Every row gives one point. Any point is a mix of the corners, with weights that add up to 1. It lies inside the corners' shape when no weight is negative. Is each point inside? If not, which corners have a negative weight?

Corners:
(1): [-34 -14]
(2): [60 16]
(3): [-13  20]
Points:
[-23  -1] -> inside
[-26  -6] -> inside
[-49 -10] -> outside (2)
[-11  19] -> inside

Corners:
(1): [  2   9 -39  -7   7 -51]
(2): [ 11 -15  12 -29 -14  12]
(3): [ 28 -38   1   5 -15 -11]
(4): [-34  24 -60  34 -18 -17]
(5): [ 5  6 21 18 -2  3]
(6): [ 54 -26   7 -12  12  31]
(7): [-34 -11 -31   1  17 -26]
Points:
[-4 -3 -2 12 -6  3] -> outside (1)
[ 12  -3 -23  14  -4 -18] -> outside (2, 7)
[20 -8  8  4  2  8] -> inside
[ 23 -17  -7  -5   9   9] -> inside

Corners:
(1): [ -3   5  38 -14  -9   2   4  -9 -19   9   0]
(2): [-11  -3   0  15 -14  49  18  13  14  -9 -15]
(3): [ -4 -17   2  14 -11   4   7  -8   9  -8 -10]
(4): [  5  -2  10  -7  -3   7 -20   9   6 -35   1]
(5): [ 3 24 -2 28  7 -3  6  5  1 13  1]
(6): [ -7 -13  25  -9   7   6  16  10  10  14   1]
(7): [  3   1  -7  -8   4   3   0 -24   9   9   7]
(8): [ 23  -4 -10   3  -7   6   2  12  16  17 -22]
(9): [ 22  -7   3  -5   1  -3  -5   7 -18 -29  -1]
(10): [  1  -7  -9  -3 -18 -10  13   1  10  17   1]
(11): [-14  23  -8   3  16  -2   8   9  12  13 -17]
(12): [-11 -14  -1 -12  -6  60 -30  13  -6  13  -7]
Points:
[  1   6 -13   4   0  25  -9  11   8  -1  -9] -> outside (1, 3, 6)
[ 4 -1  6 -2 -7  6  4  2  3  9 -7] -> inside
[ 3  3 10  4 -4 11 -2  5 -5 -4 -8] -> outside (6, 7, 10)
[ 5 -1  6  0 -3  2  5  0  4 -6 -4] -> outside (12)
[  4  -1   5  -1  -1   6  -6   6   2 -13  -2] -> inside

Corners:
(1): [ 13  -3  12 -10  12  15  -9  17  45   2   4  12   8  29 -15 -16  -6 -43]
(2): [  6 -37 -17 -14   6  24  30  -8 -22   9 -22   4   8 -14   6  -2 -25  28]
(3): [ 24  14  -1  -5  43  -5 -17   3  12  13   5  10 -31 -14 -10  -5 -17 -25]
(4): [ 26  16  -7  21   8 -22  25  36 -18  29  -1   9   1  19 -30 -11  -6  -9]
(5): [-57  36   6  17 -17 -14   7 -38 -16 -21  30  25   9   1  21 -23 -21 -58]
(6): [ 17 -23  -7  15 -36  22   9  26  -4  16 -19   1 -14 -54 -11   1  16  22]
(7): [ 29   7  20   9  27 -14  34  21  15  12  -1   2   8  -6  18 -16  17 -17]
(8): [-49  41  35 -30 -22 -19   4 -21  12  -5  52   8   0   4   6 -50 -22 -17]
(9): [  0 -19   1  13  -1  -6  29  19  -6  28 -37  35 -43 -11  13  22   7  25]
(10): [ 34 -34   4  22 -12  15  -9   0 -27  43 -29  12  -5  -6  21 -18   8  26]
(11): [  2 -31 -35 -20 -19 -17 -17  21 -15  20 -26  21   4 -29  23 -10   5  24]
(12): [-45  50 -10   9 -23  -5  -7 -16  14  -9  23  -8   2  19  44 -22 -33  -6]
(13): [  9 -34  -5  -5 -17 -11  -6 -32   7  20 -26  -7  -8  -8   6  27  24  33]
(14): [ 54 -30 -15   1 -21   7  10  15  -7  19   2  29  -9 -14  15  20  -5  20]
(15): [  1  17  30   4  26  13 -11  22  -7  -1  18  25  12   3  -7   9  10   8]
(16): [-34  60  -6 -10 -26  -5  13 -24  -8 -30  22   8 -10  19  17 -52  17 -19]
(17): [  8 -20  11  24   9 -16  -2  32  -4 -25  14 -13 -20  12  -1 -10   5 -10]
(18): [ 12  11  18 -30   9  10   4  30 -16  18   0 -11 -16  10  11   8  -2 -38]
(19): [ -4 -41 -34  12   7  15  14  14 -12  35  23  11 -16 -17   9   9  22  19]
Points:
[ -7  13   6   3   3  -9   2  10   1   7   3   5  -8  -1   5 -16   7 -12] -> outside (2, 14)
[  7 -18   2  -7   0   8  -8   1 -10  13  -2  19 -20 -14   1   0   1   5] -> outside (4, 7, 12)
[-17 -17 -16   0 -36  16   4 -16 -20  26  -4  40   3 -20   4  -2   4  31] -> outside (3, 7, 12, 17, 18)
[  4   5   5   2   0  -3   6  12  -5   5   1   9  -5  -1   6 -15  -4  -7] -> outside (13, 19)
[ 49 -54 -29  31   1   2  25   6 -28  39 -51  29 -10 -42  -2  24  35  54] -> outside (1, 8, 12, 17, 18)
[14  6 18  0  6  0  7  8 -2  7 -2 11 -7  0  0 -7  0 -9] -> outside (11, 12, 19)
[ 10 -12  -7  10 -11   5  11  14  -8   9  -4  12  -3   0   9   1   7   6] -> outside (3, 8)
[ -4  29  -9   0  12  14  -4  20  -9 -18  23   9   3   9  -7 -13  -7 -29] -> outside (7, 8, 9, 10, 13)
[ -1  11   8 -11  -4 -11   7   8  -2  -1  -2  15  -6  -5   0 -13  -2 -12] -> outside (10, 12, 19)

Corners:
(1): [-15  15  17 -20   8  33   0 -33 -16 -13  24  -5 -28  -2  18  12  -6 -25
 -43   5]
(2): [ 16 -11  19   1 -12 -13  -1 -59  -2 -33 -52  13  25   0 -11  -8  -5  13
  18  42]
(3): [ 16 -11 -18   0   2  -9  18  23 -20  21  13  15  13  10 -20 -14   3 -26
  -7 -13]
(4): [ 16  27  10  15 -30 -12 -18 -45  37 -30 -41   9  18  18   4  -8   0  34
   7  11]
(5): [ 10  -2   8 -19  10  29 -34 -16  -9 -20  37   0 -16  20  10   5 -17  12
   1   3]
(6): [ -2  -9  -9 -12  19   3  -1  11   3  31 -15   6  17 -15 -27  27  21  -8
  14   0]
(7): [ -2  18  14  24   2  25  -9 -12 -10 -38  33   8  13   2  25  18 -16 -15
 -23  14]
(8): [ -3   0  15 -20 -11  -1  22   8 -12 -13 -11  -8   8  -2 -33  10   4  -4
   9 -35]
(9): [ -1 -16  -7 -25  13  -4   3  26 -11   4   3 -21  15 -24 -23   2 -17  17
 -23   0]
(10): [ 14   0  15 -20  -1 -19  20  16  -3  25 -11  -6   5  -2   5   1  -2  11
  14  -8]
(11): [  9  18   4   9  -5  60   1 -22 -35 -16  -1   3  -8  17  19   0  -3  18
 -19   9]
(12): [-20  -9 -22  -1  -1 -25  -1  27 -16  -6 -22  23 -14 -15   1  -1   4   6
  13  -3]
(13): [  6 -25   6  -9  -2   9  36  24  20   3  -1   0  -6  -4 -27  -2   9   5
   2   5]
(14): [  0  -5  -9 -16   2 -31  -6  17  -2  18  -2  32  -7  -5 -46  31 -39  24
   6  -1]
(15): [ 13   1 -13   6 -22  -7  13   9 -15  10   5 -30 -17  -4 -17   6  22  -8
   7   0]
(16): [-22   5  19  -7 -33  44 -22  -8 -22  -4  28  -1   3   4   9  -9 -22 -15
 -11   8]
(17): [-23  13  -8  -1   5  32   8 -45   2 -16  13 -10   7  14  28   0 -30   2
  -4   2]
(18): [ 19  -5 -19  -5  -2  13   5  10  -3   9  -8   0 -16 -22 -19   4 -21 -21
   8  -9]
(19): [ -2  20  -8 -26  20  -5  26  25  -3  10   7   1   8  -1 -38  -6  -4 -13
  21  16]
(20): [  1  11   9   3  -4  32  -1 -31 -21  -2  44   8 -11 -32   8  -7   3   9
  -2 -11]
(21): [ -8  -5  23  13  28  -3  12  23 -11  25  -4 -12  -9  -1 -29  -4 -17 -14
   3  -6]
Points:
[ -1   6   8  -5  -3  16   2 -13  -7 -13   5  -1  -7  -4   1   3 -10   4
  -5   5] -> outside (3, 6)
[ -8  16  11 -11   1  21   6   3  -5  -7  27 -15  -9   1  -6  11 -15   6
 -10  -3] -> outside (2, 3, 6, 12, 18)
[  3  -2   0  -6  -2   2   6   1  -6  -1  -8  -1   0   0 -11   4  -6  -5
   1   3] -> outside (20)
[ -3   8   1  -4   0  12  -5 -12 -13  -7   6   4  -2  -3  -5   5 -11  -4
  -4   2] -> outside (10, 13)

Corners:
(1): [  1  -3  17   4  -2  -5   1  13  18  -2   3   2 -11  14   7  -1   6  -1
 -10 -21]
(2): [  2   4 -14 -10  -6   2  14   3  19   0  -7   3  21   2 -27   9  19   4
 -12 -60]
(3): [ 17   7  12 -10  -1  28  14  -1   2 -10  -7   9  -8   2  12 -16   7 -19
  11  -5]
(4): [-34   5 -12 -10   5   4   8  -3  15   4 -18  -1 -11   8  -7  -9   3   8
   7  -7]
(5): [ -3  -3 -20 -12 -23  -1   8 -23  18 -10 -11 -11 -12   3   8  -3  23   6
  -8   1]
(6): [ 15  -2 -17 -11   1   3  -9  -3   1   2  -4  10 -12   1   5   2  -5  -1
  13  -2]
(7): [  0   8   7  -6   0   4   1 -11   4   5   0   7  46   4   4  12  22  13
   4 -13]
(8): [ 17   6 -10  -6  -6   2 -25   5 -20  -2 -18 -19 -13 -40   1   3  -3 -12
   6   2]
(9): [  9   8  11  21  12  -4  17   1   6   6   7   3 -15   6 -31   5   5  -3
  -6   3]
(10): [ 10 -35  14 -11 -13  33   8   9  14  -2   9   7 -15  -1   4 -16   7  -9
   7 -13]
(11): [  3   4  -5 -15 -35   7   3 -19  -5 -16 -11  -4 -12   3   0  13  -6   4
   2   7]
(12): [  3  -4 -10  -6  -1   0   2  11 -56  -4 -12   2   9   2  -1  -5  -2 -10
   4   6]
(13): [  6   8 -17 -15 -10  -3  19  12 -22   5   6  -1  14  -1   2  10  -5   8
  11   2]
(14): [ 13 -10  15  16  14  -9  15   1  15  -9  -2   5  14  -1  -1   7   0 -50
   4 -12]
(15): [  5  10   4  -3  11 -13  12  -7  11  -2  13   4   9  -6 -16  -4   1  15
  -3  -2]
(16): [-20  11  -1  38  13   4  10  10  -6  -2  -6  14 -16  -2   5  14  -2 -16
 -35   6]
(17): [ 13   8  -9  25 -12  18  12  -8  20  13 -16  -9  -9  -5 -14 -13  -7  10
 -16 -15]
(18): [ 15 -15  -8  15   8  38  12  14  10 -17 -12  -7  -5   0  -4  -7  -9   2
  -4   6]
(19): [-14   6 -17 -15   8   2   0  -5  13   8 -11  -5   7  18  -8 -10  -2 -27
  -8  -5]
(20): [-14   5  -3  32  12  16  -6   9  -6 -24  14   9  -2  11  -7   5   6  -2
   2   2]
(21): [ -3   5 -13 -10  10   8  16 -27  -4   5 -10 -19   0  10  -4   4  -5  -8
 -12  -3]
Points:
[13 -4 -5  2 -5  2  8 -4  2  0 -3 -5  2 -5 -7  6 -1 -1 -8 -7] -> outside (3, 4, 19, 20)
[ 2  1 -6  0 -4  8  7 -2  1 -3 -7 -1 -1  3 -3  1  3 -5 -2 -7] -> outside (15)
[ 14   2 -12  -7  -6  12  15  -4  -3   3  -8  -5  -8  -4 -11  -4  -1   1
  -6  -1] -> outside (1, 4, 7, 14, 20)
[ -1  -2 -10  -2  -3   5   4  -2   4  -3  -7  -2   3   1   1   1   2  -3
  -3  -8] -> outside (3, 9)
[ 4  0  1  4  2  9  6  1  1 -2 -3  1 -2  0 -3  0 -1 -4 -1 -1] -> outside (2, 5)
[ 0  4 -7 -3 -4  4  3 -4  0  0 -5 -3  2  0 -4  2  2  3 -3 -5] -> outside (3, 14)

Corners:
(1): [ 10 -11  16  20 -50   7   2  11   2   7 -41 -34  -2 -33 -12 -14 -35  22
   7  -3]
(2): [ -4   7  -9  14  -6 -24 -15  13 -21  19   5 -14  -9 -23  -1 -33 -32  10
  -2   6]
(3): [ -3  17 -24 -31   3  -1   7 -13   0  19  25  -9   3  37  -7  15   9  17
  11 -28]
(4): [ 34   2  37   5  25 -17  21  41 -15   3  42  17   5  -7  24  16   9  14
 -27   6]
(5): [  0 -16  -4  18 -27  28   6   0  -2   6 -39   6 -13 -34   7 -42 -15  30
   4  -3]
(6): [ 15 -20  11  36  -8 -14  18  29  -7  15  17 -14   5 -21  19  31  24   8
  -5  -5]
(7): [-26  28 -37 -47  -6  16  35 -37  36 -16  -2 -13  28  51 -15  -3  31 -40
 -10  -6]
(8): [-28  10  -6 -33  -8   4  37 -45  28 -29  34 -14  17  35  21   3  22 -13
  -8 -22]
(9): [-31  13 -25 -34 -20 -15  46 -32  22   6  -6 -20 -18  23   8  23   2   8
  -5  -3]
(10): [ 25   0   0  29   3 -11  -9  37  12  16  45 -23 -21   7   8   4  14  12
 -33   9]
(11): [ -6  -4   8  38 -15   8 -29   8   5  13 -39  18 -15 -37   9 -16 -21   6
 -16 -16]
(12): [  6   1   3   8  -3  28 -10 -24 -29  12  11  40  10 -27  19   5  -1  -5
   6  30]
(13): [ 49 -26  18   9  27 -27 -23  34 -31  21  37  -9  -1 -23  -8  18  12  27
 -30   4]
(14): [  9 -12  -4  43 -21  -8 -16  26 -14 -10 -26 -13 -30 -23 -32 -27 -31  21
  13   0]
(15): [ 28 -14   4  43  -8  -5   1  -3 -23  13 -21  -6 -17 -24  -7 -30 -43   5
   2   5]
(16): [ -2  33 -14 -28  -2 -16  29 -39   7  10  36  14  -1  -1  -7  -4  14 -10
  -8 -14]
(17): [ -6  11 -15 -56 -18 -12  11 -31  41 -10  34   9  20  60  22  -9  34 -13
  -1 -11]
(18): [ 19  16  -8  25  -9  -1  -7  -6  -2 -17 -46 -26 -12 -18  -7 -14  -8  12
   4   7]
(19): [ -5   3  20   9  -4   2  -1   0   0  15 -12 -10 -39 -25  22 -13  -5 -14
  -1   2]
(20): [ 15   6  27  15   0 -11  -3   2 -26  30  14  -6   0   7  -8  -1  28  25
 -25   5]
(21): [ -1  12  18  20  18   4  -4  -7  24   3 -21   8  -4 -26 -15 -20 -10   4
   7  16]
Points:
[ 0  4 -1  8 -8 -5  0 -1  4  4 -7 -8 -8 -3  2 -3 -3  4 -7 -2] -> outside (5, 16)
[  0  -6   2  -3 -20   7   7 -15  -6  10   3   4   7   2   1  -3  11   0
  -2 -10] -> outside (2, 4, 9, 10, 18, 21)
[ -7   4   1   1  -7   7   7 -13   0   8 -11  -4  -6 -12   0   6   6   5
   1  -9] -> outside (2, 4, 10, 15, 17)
[  9  -1   7   9  -2  -6   0   2  -4  11   3  -5  -7  -8   1  -4   2   9
 -10   1] -> inside
[ 1 10 -2  0 -8  0 10 -9  4  3  8 -7  0  3  2 -7  6  2 -2 -2] -> outside (9, 11, 13)
[  5   3   1   6  -6  -2   5   1  -8  11   5  -5  -6 -10   2   2   3  11
  -9  -2] -> outside (15, 17, 21)
[-10  18 -15 -17   1   7  20 -23   7   7  -9  18   1   2  14  -6  -4  -9
   9  -8] -> outside (1, 8, 10, 13, 14, 20)

Corners:
(1): [ -8   2   0   2  -5 -18  10  10   0  10  28  -6  -5  -6  -3  -3   6  -3
  -4  -9]
(2): [ -7  -1  -7  -7  24   0  -3 -10  -1  10  -8  -2  -5 -11   2   6  -5  -4
   5  -9]
(3): [ -7  -8 -12  -2  -6   1   3  -6  -5 -21 -12  10  -2  28  11  12   4  -6
   5  -9]
(4): [  5  -8  -6 -16  -4   6  -8 -13 -13 -13   7   1  -3  -6 -11   5  14 -18
 -60   1]
(5): [ -6  -2  37  -1  -8  -4  -4   4 -12   7  -8   0  -1  -9   1   2  16 -10
   2   2]
(6): [ -2  -4  -4  -1  -2  -2 -16 -12   8   4  -4  -1  33  -8   9 -10  -4  22
  10  -4]
(7): [  1   0  -2  14  13   0  -3  -8 -17  -6 -13   8   9 -16   9   4 -19  -1
  -6   8]
(8): [  5 -15  20   1 -10   4   1  -1  -8   1   1  -9  -8  -5   8  -9  15  25
  -4 -11]
(9): [ -1  -1  -6   1 -15   9   1  29   9   9   3  20  -3  -9  12  11  13 -16
   3  -1]
(10): [-15 -17 -11   2   7  -3 -19  45 -11 -19  -9  -3  11  28  19  -2   7 -17
   9  17]
(11): [ 17  -5  12 -18   5 -25   3  -9   5  10  -7  -6  -6 -20  -2  -1  14  13
   2   9]
(12): [ -1 -12  -7 -16  -9   1  13   0  10  11  -8  -5  11 -10  -8 -26   7  -9
 -53   5]
(13): [ 12 -14  -3  -7  -9   4  -4  -8  -2  17  -2  -6   6  28 -11   2 -36 -18
  14  -5]
(14): [ -8 -18  17 -16 -10  -6   9  15 -12   7  14  12   3 -10   1   4 -16 -14
  12  -8]
(15): [ 20 -12   4  -8  -3  -1   4  -8   2  -4  -2  -1  -3  -2   6  -5  11 -18
   0 -12]
(16): [  5  16  -8 -16   0  -1   3   5 -27  -4 -15  -6 -11 -16  11  -4  20 -10
 -40 -11]
(17): [ -1 -11  -7 -19  -4   7   3  -6  -6  16   9  14   0 -10  -6 -30   3  -4
   6  33]
(18): [ -3 -17   4   2  10  -1   5 -10 -33   8  -2  -9  41  14   0   1   5   5
   6  12]
(19): [  1 -13  -7  -2 -17   4   7   5   6   6  -4  -4  -3 -12 -34  -4   3 -16
   8  -8]
(20): [ -7 -15  -4   1 -15   1  -1  -8 -11   0  -1  -7   0  -1  15  14   1 -18
   7   1]
(21): [  4   9   2 -10   3  11   6 -11   8   0   6  -6   3 -10  -2  18 -31 -16
  12   5]
Points:
[  1 -16   5  -3 -11   0   1  -9  -4   9   8   4   4   2  -3   5   3  -6
  12  -1] -> outside (7, 10, 12, 16, 21)
[  6 -10 -13   0  -2  -2   1   4  -3  -5  -9  -5  -4   3  -1   1  13 -11
 -12  -6] -> outside (5, 6, 14, 17, 21)
[  4   0  -4   2   4   9  -2 -12  -9  11   0   0   6  -6  -7  -6  -8  -5
   0   4] -> outside (3, 10, 11, 12, 14, 20)

Corners:
(1): [-26   1 -16  -2 -16  -5  11 -20   2   0  -3  13  -8  14  -3  -6  29  -7
  13   4]
(2): [ 20  16  -5 -18   0   2 -16  -9  -9  10  17  11  10  -7   0  16  -7  14
 -11  11]
(3): [-12  -9 -17  23   1  29  15 -22  -4   4   2   9  31 -10  16  18 -12  -2
  -4  14]
(4): [  7   9 -19 -18   5   9   2 -11 -15   3  -4 -15   7 -13  -2  14   0 -19
  15 -14]
(5): [  1   2  -2 -11  12  11  11 -31 -11  11   6  17  20   3  28 -12   4 -18
 -11  28]
(6): [ -6  24  14   2 -15   1  22 -17 -19  26  -4  13  13  20   4  -2  22   0
  30  23]
(7): [-16  30  -8  29  17   8  22 -14  -1 -10   6  18 -17 -14  23   9 -15   0
  -2  10]
(8): [  9   9  -3 -24 -15 -19 -17   9  -8  -7  21   4  15 -10  -3   0  -3   2
  16 -18]
(9): [  5   8  14  -9 -10 -26   8  22 -14  11   8   6 -10  18  -7   7 -12 -15
  31  18]
(10): [ -4  10   4  10 -11   5  13  -2   6  19  23  31  -1   8  -3  12  -1  -4
  14  -4]
(11): [ -1  -9   8  19   8  20   5 -15  -1  -3   8  45  -9 -13  18 -18   2 -11
 -18  26]
(12): [-14  12  -9  -2 -40 -12  10 -14 -12  14  10  -3  -5  15  15  -6  20 -23
  58   7]
(13): [ -5   8  12 -11 -18   5  -3  -5  -7  -5  14  -1  -1  -3  22  16 -19 -14
 -12 -17]
(14): [ -9  23 -17 -11   6  21   2  18  -7  -5  15   1  15  12 -16 -19  15 -21
  17  30]
(15): [  8  23  -2   6 -15   5  12 -11  17 -13  16  -1  14   5  -5   4  22  -9
  -5   9]
(16): [ 19   8  -7 -11   3  26   7   0  26 -25  16   7   0 -13   4  20 -26   4
  -7  -8]
(17): [ -7 -16   5  51  38  27   1 -32  13   8  -5  23  -9  -7  17  25 -60  13
 -28 -10]
(18): [ -4  26 -20 -12  -5 -17  -6  11   4   0  -9 -23  22 -14   4  -9  -7  -5
  -4  -9]
(19): [  5  -8 -14  27   5  30  18 -14   6   2   6   1  -2   5  30  19  -2 -14
  -6  -8]
(20): [ -3  26 -44  -3  -2   8  20  -9 -15   7   2 -25  13  -4 -24   6   1   4
 -13 -15]
(21): [  0  -8   4 -18   2   4   8  -6  -1  13   1 -19  -5 -12  -4   8  15  20
   8   7]
Points:
[ -2   4   7   7  -6   5   7  -7  -4  14   7  11  11   5  11   2  -1 -12
  10   6] -> outside (1, 2, 7, 16, 20)
[ -2   5 -10   3   7  12   4  -6   0   0   5   5   7  -9   6   6 -11  -2
  -8   2] -> outside (6, 12, 15)
[ -9  11 -13   0  -9   1   8 -13 -10   5   6   3   3   9   3   4   9 -11
  13   5] -> outside (10, 11, 16, 18, 21)

Corners:
(1): [ 20   2  -5  -9  33  12 -18  16  18 -14   4  -6   6  20 -33 -25  -7  21
   6  10]
(2): [ 22  -1 -10  -4  -8   2  -8  14   4  -5  30 -10  25  13 -25  18  15  16
 -21   7]
(3): [-16   1   3  11 -13  17 -31  -4 -28  38  -6   4 -14 -10  20  11  21  -5
 -25  22]
(4): [-14  44  31 -13 -10 -20  26   8   7 -12  -2   7  -7   6  -8 -21  -8 -24
  18 -40]
(5): [ -2  -4  -2 -19   3   5 -28  22  19   4   7 -14  24  -2 -33  20  -5  29
 -32  12]
(6): [ -9  11  -4  -7   7  -6  21  16   7  16  -6   1 -20 -12 -12 -20 -36 -27
  14 -60]
(7): [ 18   0  -7 -19  25   4 -10  19   8  -5  18 -35  -5  -4 -10  20   8  26
   5  15]
(8): [ 21  20   4 -48  29   3  -1  -8  18  14  31   7  -4  -8 -25 -22 -20 -24
  -2 -42]
(9): [ 16  -6  -6 -20   9  -3 -34   9  -4  43  27  -2  20  -5 -25   6   4  -2
   6   6]
(10): [  9 -10   2  11   7   6  -8  16  26  36  26 -30  12   7 -14   9   0  -2
 -24  41]
(11): [-26  16  30  10  -5   7  32   5 -15 -14  13   9 -30 -16 -21 -10 -18 -31
  27 -34]
(12): [ 21 -11  21  11  -5  14  -7 -23  -9  18  -3   7   4 -11  -1   7   9  26
  -4   9]
(13): [ -5 -11  20  23   1 -22   8  15 -16  -6  -5  34 -40  -9  30   5  19  37
  -4   9]
(14): [ -3  11   6  -1 -31  -1  26   0  -2 -15 -15  14 -47  -5 -22 -12  -4   8
  14   1]
(15): [  9 -18  -5 -32  21   9 -29 -13  18  28   3 -11  29   4 -26  24  -2 -24
 -22  20]
(16): [-13   0  18  26  -1  -9 -16 -23  -3   7 -20  -2 -16  -1   3   9  24  25
   1  -2]
(17): [  8   6 -14   5  12  12  -8  -9  24 -11   3  28   3  -8   3   4  16  26
  17   3]
(18): [-20  11  17 -10  -7 -14  31  20   4  -9   0   1 -20 -24 -15 -38  10  -1
  26 -41]
(19): [-11  25 -17 -28  35 -12  18 -21   5  36  10  17  13 -10 -29 -36 -11 -28
  16 -26]
(20): [-15  -3  14  17 -17 -22  14 -18 -16 -21  -5  11 -26 -12  18 -10  -8  12
  18   0]
(21): [ 11 -10   6  32   5  -5 -40 -13 -12   8  -5  11   8 -35   9  14  10   3
 -26  31]
Points:
[ -1   5   5  -4   3   2  -3   0   1   8   6  -1  -2  -7 -16  -1  -2  -5
   1  -5] -> outside (13)
[  5  -2   4 -10   9   1 -23   9   0   0  12   1   6  -9  -9   6   8   3
  -5   8] -> outside (6, 10, 12, 14, 16, 19)
[  4   6   4  -2   4  -8   3   3   7   0   5   5  -5  -5 -10  -6   2  14
   4  -7] -> outside (3, 11, 15)

Corners:
(1): [ 20  -4  16  12 -20 -46  18 -19   2  13  17   6 -16 -14  22 -16   4  44
 -11  17]
(2): [  1  30  15  -2   0 -25 -11 -16   1  18  24  15 -10  31 -13  -7  37   9
   8  14]
(3): [ -4  25 -14  -1 -15  29  25 -10 -15  -6 -24 -15  38 -22 -13 -34 -14 -28
 -32  -7]
(4): [ -6  -4  11  28   3 -39 -30  -2   6  29  23  28  18  11  34  -6   9  19
   3  29]
(5): [ -4 -21  -5 -29  13  12   8  56 -14 -30 -25 -15  45  28   0 -39  -8  11
  -5  15]
(6): [ 28 -39  14  26 -43 -19   9 -34  46 -20  20  33  -5 -54   1  22 -12 -17
  51 -14]
(7): [  3 -14  30  11 -51 -26  -5  -9  -6  35  51  29  -8  -3  27  -8  -9   9
  12  35]
(8): [ 35 -45  23  28  -8 -47 -25 -13  12   2  -8  44   4 -14 -32  26 -13 -30
  21 -13]
(9): [  4  21  12  -4   9  -7  -6 -13 -12  30  53 -22  -5  -3  20  -9 -11  26
  -7 -12]
(10): [  7 -27  21  24 -17 -26   2 -28  46  19 -12   2 -10 -30 -27  28 -25 -18
  45 -13]
(11): [-15  -7  15  39   4 -30 -13 -12  29 -28  -8  22 -12  -1 -35 -10 -35   4
  14 -23]
(12): [ -1  16 -50   2  -1  37   9  29 -29 -16 -23 -22   9  16  -3 -16 -12  -8
 -21   7]
(13): [  3 -17 -20  -3 -29  12 -11   4  -8 -22 -35 -28  35  42  27 -27  -7  -7
  -7 -17]
(14): [ 16 -43  17  12   8 -25  33 -41  48   3   0  33   0  -3 -12  25 -33 -13
  30 -35]
(15): [  0 -42  -5  17  -3 -38   5 -26  53   5   1  28 -16 -24 -34 -19 -24 -41
  28 -33]
(16): [-13   1  37   6  -9 -26  18 -11 -23  18  13  -2 -28  -5  44   2  22  -3
   4   3]
(17): [ -6 -18  21  13 -10   5  -8 -48   5  23  15  17 -26 -27   0   8  14  14
 -22  11]
(18): [  3   6 -22  -4   7  26   6   4 -51   3 -45 -11  30  20  18 -60 -11   9
   2  -4]
(19): [ 32   5  14  13  32  -6 -20  -9  44 -20   1   1 -22  25 -16 -11 -26 -20
  15  -2]
(20): [ -4 -15 -45  -3  17  20   6   5 -33 -47 -26 -50  44  41 -14 -51 -21 -15
  -3  15]
(21): [-12   9   9 -26 -19 -48  -6 -29  -2  25  14  32 -18 -17  38   4  -6  21
   7  28]
Points:
[ -1  -3   4   6  -4 -16   0 -17   0   9   1   4  -2   3   5  -9  -8  -1
   3   2] -> outside (5, 6)
[ 13  -9  -6   2   3  -2   0  -6  12  -8  -8   0  10   4  -6 -11 -13  -7
   7  -2] -> outside (7, 11, 16)
[ -6  -6  -1   5 -10 -10   7 -11  -4   2   7   4   7   2  12 -19  -5   7
  -1   2] -> outside (8, 10, 19)
[  4 -28 -10  19   9 -13  -9 -23  24 -18  -3  -4  -1   4 -10   1 -24 -25
  18 -12] -> outside (1, 2, 3, 5, 7, 18)
[  7  -9   9   5 -16 -13   2 -18   8   5   2   2   0 -13   0  -9  -5  -6
  12   1] -> outside (4, 11, 12, 14)
[ -1 -15   2   9 -12 -15   4  -8   5  -1  -6  11   7  -5  -2 -11  -7  -3
   7   2] -> outside (9, 19)
[  4   4  21  -4 -19 -14  15 -12   3   8   9   6   0  -2  18 -14 -10  11
  13   0] -> outside (4, 8, 12, 15, 17, 20)
[ -4  -8  -2  12  -6  -7   3  -4  -8   0 -13   1  14   9  -4 -18  -3  -3
  -4   2] -> outside (6, 9, 19, 21)
[  2 -13   7  14  -6 -16  -4 -10  11   0  -3   7   3  -1  -5  -5 -12  -2
  10  -2] -> inside
